Each row of a before or after table is a point. The points were changed in one or more steps. Then noise was added and the rows were shuffled. The steps act on how far a point lies along the listed directions, d1 being the first. What was done? A step turns or swaps two directions, mirrors them in a line or flattens them onto one, adds a multiple of one to another, or multiplies one. Angles are multiples of 10 degrees, from the lower direction toward the higher: turns from -170 to 170, lines from 10 to 170 but not 90. Use the fewest steps. Two steps may share a direction if one is a turn and the other turns, adds or multiplies; they go together, in the order done. Otherwise the lowest direction goes first.

Directions:
(1): [2.4 3.9]
(2): [ 3.9 -2.4]
Before (14 x 2):
[[-2.3 -0.2]
 [ 2.4  3.0]
 [-1.2 -2.5]
 [-0.5 -1.6]
 [ 3.2  2.5]
 [ 5.8  3.4]
 [ 6.5  3.5]
 [-2.4 -1.1]
 [-1.1  7.0]
 [ 1.8  4.5]
 [-1.1  2.5]
 [ 4.2  1.0]
 [-3.5  0.6]
 [ 4.8  3.0]]
After (14 x 2):
[[ 3.4 -1.9]
 [-1.4  2.5]
 [ 2.0 -3.0]
 [-1.8 -6.5]
 [ 6.0 -3.7]
 [ 4.9 -3.3]
 [-3.4 -1.1]
 [-1.2 -2.1]
 [-0.2  1.2]
 [ 5.4 -3.7]
 [-2.9  1.3]
 [-2.8  0.0]
 [ 4.5 -0.4]
 [ 1.9 -4.8]]
Steps: mirror d1 and d2 in the line at 60 degrees

Directions:
(1): [ 3.9 -0.9 -5.4  1.9 -4.6  2.8 -1.1  2.4]
(2): [ 1.7 -1.3  1.3 -0.4 -1.3  2.9 -3.6 -7.5]
(3): [-4.5 -1.2 -1.7 -5.3 -3.5 -2.0 -4.0  0.9]
(4): [ 3.3 -5.3  3.0  0.3  2.3 -1.5 -4.4  3.3]
(5): [ 0.1 -5.5 -0.2  0.9 -3.1 -4.1  4.6 -2.4]
(6): [ 3.1 -1.5 -2.0 -6.8  3.0  2.1  3.1 -0.2]
Before (10 x 8):
[[ 0.1 -2.0 -1.7 -1.6 -1.8  1.1 -1.9  1.7]
 [ 0.6 -6.0  6.2 -2.9  0.2  1.0 -8.3 -6.2]
 [ 1.3 -0.7  0.6 -1.8 -0.3  1.0 -1.6  1.8]
 [-1.3 -4.5 -3.6  1.1 -5.5 -1.7  0.4  1.3]
 [-3.7 -1.6  0.1 -1.3 -0.2 -2.6 -0.1  0.5]
 [ 0.4 -2.4 -1.7  1.1 -1.9 -0.5  0.5 -2.3]
 [-2.2 -0.2 -2.6  0.4 -2.9 -0.9 -0.6  1.6]
 [ 0.7  0.7 -2.1 -0.4 -2.4  1.9 -4.6 -2.1]
 [ 1.1 -2.3 -3.6  0.8 -2.1  0.3 -0.3  1.0]
 [-3.1  0.1  0.9  3.9 -1.3 -2.0 -3.1  2.4]]
After (10 x 8):
[[ -3.9  -0.9  -3.8  -4.8  -4.5   0.5  -2.9   1.2]
 [ -4.6   0.2  -0.8   2.4  -3.5  -2.6  -3.8   3.6]
 [  1.6  -8.5   0.7  -5.5  -7.7   4.0 -14.7  -8.4]
 [ -0.1   0.2  -1.3  -2.6  -2.6   1.1  -1.8   1.6]
 [ -0.3  -1.8  -1.6   0.0  -1.5  -0.4   0.9  -3.9]
 [ -6.7   0.2  -3.0  -3.7  -4.3  -2.8  -1.9   1.9]
 [ -1.9   0.0  -4.4  -1.1  -2.9   0.0   1.3  -0.3]
 [ -3.1   1.4  -2.2  -3.4  -4.6   1.3  -6.4  -4.8]
 [ -6.8  -3.1  -5.6  -4.8  -7.6  -3.1   0.3   0.5]
 [ -5.7  -3.7  -1.6  -5.5  -2.6  -4.2  -3.6   2.9]]
Steps: turn d1 and d4 by -60 degrees; multiply d2 by 1.6; multiply d3 by 3; add 0.3 times d5 to d6

Directions:
(1): [ 2.3 -0.1 -5.2 -1.9  2.2 -1.5  4.0 -4.7  3.1  5.2  0.1 -3.2]
(2): [-4.1 -1.0 -0.7 -3.5 -0.6 -3.1 -5.4 -3.0  1.9 -1.0  6.7 -0.4]
Before (13 x 12):
[[-0.9 -0.5  2.7  0.9  0.1  0.6  0.4  1.8 -2.2  1.0  0.2  1.2]
 [-4.3  0.9  3.6 -3.0 -2.2 -0.6 -5.1  0.7 -0.8 -2.5  3.4  4.2]
 [-1.0 -0.5  5.5  2.8 -1.0  1.7 -0.9  2.5 -3.3 -3.7 -1.4  2.2]
 [ 1.9  1.0  2.7  3.6 -0.8  3.3  5.2  1.2 -1.8  0.1 -2.9  2.2]
 [-5.7 -2.7 -0.2 -5.3 -0.7 -4.4 -8.3 -5.8  2.9 -2.5 10.3 -1.4]
 [ 0.5  1.5  5.8  4.6 -2.0  4.4 -2.7  6.8 -3.4 -4.7 -2.8  5.0]
 [-2.2  0.0  2.0  1.4 -2.7 -1.7 -4.2  0.9 -3.1 -2.8  1.8  1.9]
 [ 2.1  0.9 -1.9 -0.3  1.8 -0.7  4.1  0.5 -1.0  3.3 -3.0  0.4]
 [-1.4  0.4  5.9  2.5 -1.6  0.9 -2.5  5.1 -3.2 -4.7 -0.7  3.3]
 [-1.6 -1.7 -0.7 -1.1 -1.1 -1.2 -4.0  0.1  0.3 -1.4  4.9 -0.1]
 [ 0.2  1.4 -0.3  0.7  1.6  0.6  1.7 -0.1  0.2 -0.7 -4.4 -0.6]
 [ 2.5  0.8  4.9  6.7 -2.9  4.7  2.5  8.0 -5.5 -2.0 -4.3  1.5]
 [-2.9 -2.0  7.8  1.3 -3.0  1.7 -6.1  4.8 -4.8 -9.4  3.8  5.8]]
After (13 x 12):
[[-2.2 -2.5 -4.9 -5.9  1.6 -4.5 -2.3 -9.4  5.3  2.9  8.5 -4.7]
 [-0.1  0.6  3.9  3.3 -1.6  3.3  2.1  2.4 -2.0 -2.3 -1.2  3.1]
 [-2.8  0.5  5.4  1.6 -3.0  1.8 -7.4  5.2 -2.2 -5.9  3.0  5.0]
 [-1.7  0.2  6.2  4.2 -4.4  2.9 -3.7  7.7 -5.6 -5.5  0.9  2.6]
 [-0.6 -1.9 -2.9 -1.9 -0.6 -1.9 -2.5 -1.7  1.2  0.4  4.7 -1.5]
 [-2.7 -0.4  0.6 -0.4 -2.0 -2.3 -4.6 -1.6 -1.7 -1.2  3.2  0.4]
 [-5.0 -3.1  4.6 -3.3 -2.4 -1.3 -8.1  0.3 -1.9 -7.6  9.4  3.8]
 [-3.3 -1.3  5.2  1.0 -1.0 -0.2 -3.4  1.1 -2.2 -3.8  2.4  1.9]
 [ 1.7  1.5 -0.6  0.7  1.1  0.3  3.6  2.5 -1.7  1.3 -3.7  1.6]
 [-4.0 -0.5  4.9  0.1 -2.0 -1.5 -5.5  2.3 -1.7 -4.4  3.8  2.7]
 [-0.7  1.3  0.9  1.3  1.3  0.8  0.7  1.5 -0.2 -1.5 -4.2  0.3]
 [-4.6  1.0  0.1 -5.0 -1.1 -2.5 -3.9 -2.4  1.5 -0.2  5.2  2.5]
 [-1.9 -0.6  2.8  0.2  0.1 -0.4 -0.8  1.7 -2.0  0.8  1.3  1.3]]
Steps: turn d1 and d2 by -40 degrees

Directions:
(1): [ 1.0 -0.8 -0.6  1.4  0.2 -4.8 -3.0  3.9 -2.6  2.1  2.3 -0.3 -3.6 -4.1
  3.6  2.1  6.9 -3.1 -1.1 -5.6  0.0 -6.7  2.3 -1.3]
(2): [-2.7  1.5  3.4 -0.3  4.9 -4.6  2.2 -4.2  0.4  4.9 -3.2 -4.8  4.1 -0.8
 -3.7 -1.3  0.4 -0.9  3.8 -4.0 -1.3 -2.8 -2.2  5.7]
(3): [ 4.6 -3.4  3.9 -0.1 -0.7 -0.6  2.2 -4.2  0.5 -0.4 -2.8  0.2 -2.4 -1.0
  3.0  0.1  6.1  4.2  1.0 -4.4  5.3  7.5  0.2  0.9]
(4): [-3.0  2.4 -3.7 -1.0 -0.3 -2.7  5.3 -0.9  2.8  1.4  1.3  1.3 -0.7  3.0
  9.4  1.1 -1.5  2.5  2.0 -1.6 -5.8  1.6  4.6  2.3]
Before (10 x 24):
[[ -0.1   0.1   1.9   0.5   1.7   1.4  -4.2   0.5  -0.4   1.3  -1.3  -2.4
    4.3  -2.1 -10.9  -2.8  -3.3  -2.4  -2.1   3.0   1.3  -3.4  -5.5  -0.1]
 [ -1.1   0.2  -0.7   0.3   0.7  -2.3   3.4  -1.8   1.9   1.9   0.8  -0.5
   -0.2   1.1   4.0   0.3   1.1  -1.0   1.7  -1.3  -2.6   0.8   1.9   2.5]
 [ -1.2   1.9  -0.3  -0.6   1.3  -1.0  -0.3   0.7  -0.8   1.6   1.0  -0.7
    1.1  -1.0  -0.2  -0.4  -0.4   0.6   0.7   0.4  -3.7  -2.2   1.1   1.6]
 [  2.7  -0.3   1.5   0.1   0.0   1.3  -2.9   0.5  -0.7   0.5  -0.2  -1.5
    0.5  -1.4  -8.0  -1.5  -0.7  -1.9  -1.4   0.8   3.6  -0.8  -3.1  -0.5]
 [ -0.2   0.9   1.6  -0.1  -0.1  -3.7   2.2  -1.5   0.1   1.4  -1.1  -0.2
   -1.3  -0.7   2.5   1.7   1.8   1.0   0.7  -4.2   0.6   1.0   0.3   2.0]
 [  0.5  -2.4   2.0  -1.5   1.6  -1.4   6.6  -6.4   2.9   1.8  -3.5   1.7
   -0.4   1.7   5.2   0.4   2.1   4.6   2.2  -3.7   0.0   5.8   1.6   4.1]
 [  1.5  -2.1   1.4   0.8  -0.8   3.9  -4.3   2.2  -0.7  -2.3   1.5   1.0
   -1.4  -1.0  -4.8  -0.9  -1.4  -2.6  -1.0   4.4   0.7  -2.9  -3.8  -3.9]
 [  3.7  -1.1   1.8   0.7   0.4   0.1  -3.0   0.6  -2.0  -1.3  -1.6  -0.6
    2.0  -2.5  -6.0  -0.1   0.1  -1.5  -1.3   1.1   1.6  -1.5  -2.2  -3.7]
 [ -0.5   0.8   0.6  -0.8  -0.6  -0.6   6.1  -4.6   2.7   1.7  -2.4  -0.3
    1.0   1.6   4.2   0.6  -0.3   5.5   2.0  -1.2   0.8   5.0   2.6   2.4]
 [  0.7  -0.1   1.0  -0.1   0.3  -3.3   1.2  -0.3   1.2   2.4  -1.1  -1.2
   -1.2  -1.3   1.7  -1.7   2.9   0.1   1.8  -3.7  -0.4  -1.0   0.1   1.9]]
After (10 x 24):
[[ -3.3   3.3  -1.7  -0.4   1.8  -0.8  -2.0   3.0  -1.3   2.0   2.4  -1.1
    2.4  -0.8  -2.1  -0.4  -2.2  -1.9   0.1   2.3  -5.5  -6.1   0.5   0.9]
 [  7.1  -7.4   7.4  -0.8   0.4  -4.4   8.8 -11.1   2.7   1.7  -6.6   2.0
   -5.2  -1.4  11.2   1.2  13.5   9.1   3.0 -12.2   7.4  14.1   2.6   4.9]
 [  1.0   1.2   0.4  -0.6  -0.2   2.5  -1.2  -0.4   1.1   0.0  -0.5  -1.2
    2.1   1.1  -7.7  -1.9  -4.6  -1.0  -1.0   3.7   1.5   1.3  -2.8   0.4]
 [ -5.6   4.3  -2.6  -0.2   2.3   3.0  -2.9   2.1   1.1   1.1   0.6  -1.8
    7.6   2.0 -12.0  -3.2 -12.3  -4.0  -1.6   8.6  -5.5  -6.6  -5.2   0.2]
 [ -1.7   0.9  -1.3   0.3  -0.6   5.1  -3.6   3.2   0.6  -2.8   2.7   1.3
    1.3   1.4  -6.2  -1.5  -7.9  -3.3  -0.6   8.7  -3.5  -4.6  -4.2  -3.8]
 [  3.6  -2.5   3.6  -0.7  -1.2  -3.2   7.6  -6.9   2.2   2.3  -3.6  -0.2
   -3.0  -1.1   9.4   1.3   8.1   8.4   2.5  -7.6   5.3   9.6   4.0   2.8]
 [  3.5  -1.9   3.6   0.0   0.0  -2.9   0.9  -1.4   0.8   2.0  -3.0  -1.6
   -2.2  -2.3   1.0  -1.8   5.9   1.4   1.8  -5.3   2.7   1.3  -0.7   1.7]
 [  2.4   0.2   1.1   0.2   0.6   1.8  -1.2  -0.3  -0.9  -1.9  -2.2  -0.4
    3.5  -0.4  -6.4  -0.9  -3.4  -0.6  -1.0   3.7   0.3   0.5  -2.5  -3.1]
 [  3.0  -1.3   4.4   0.1  -0.3  -4.2   2.6  -3.5  -0.3   1.2  -2.8  -0.5
   -2.8  -2.3   3.2   1.8   6.0   2.9   0.7  -6.8   4.6   4.6  -0.3   2.0]
 [  0.6  -0.9   0.3   0.5   0.7  -3.0   2.2  -1.3   0.7   2.6   0.6  -1.0
   -1.3  -0.6   4.2   0.6   4.1  -1.4   1.2  -3.3  -0.8   0.3   1.7   2.0]]
Steps: turn d1 and d4 by -40 degrees; multiply d3 by 3
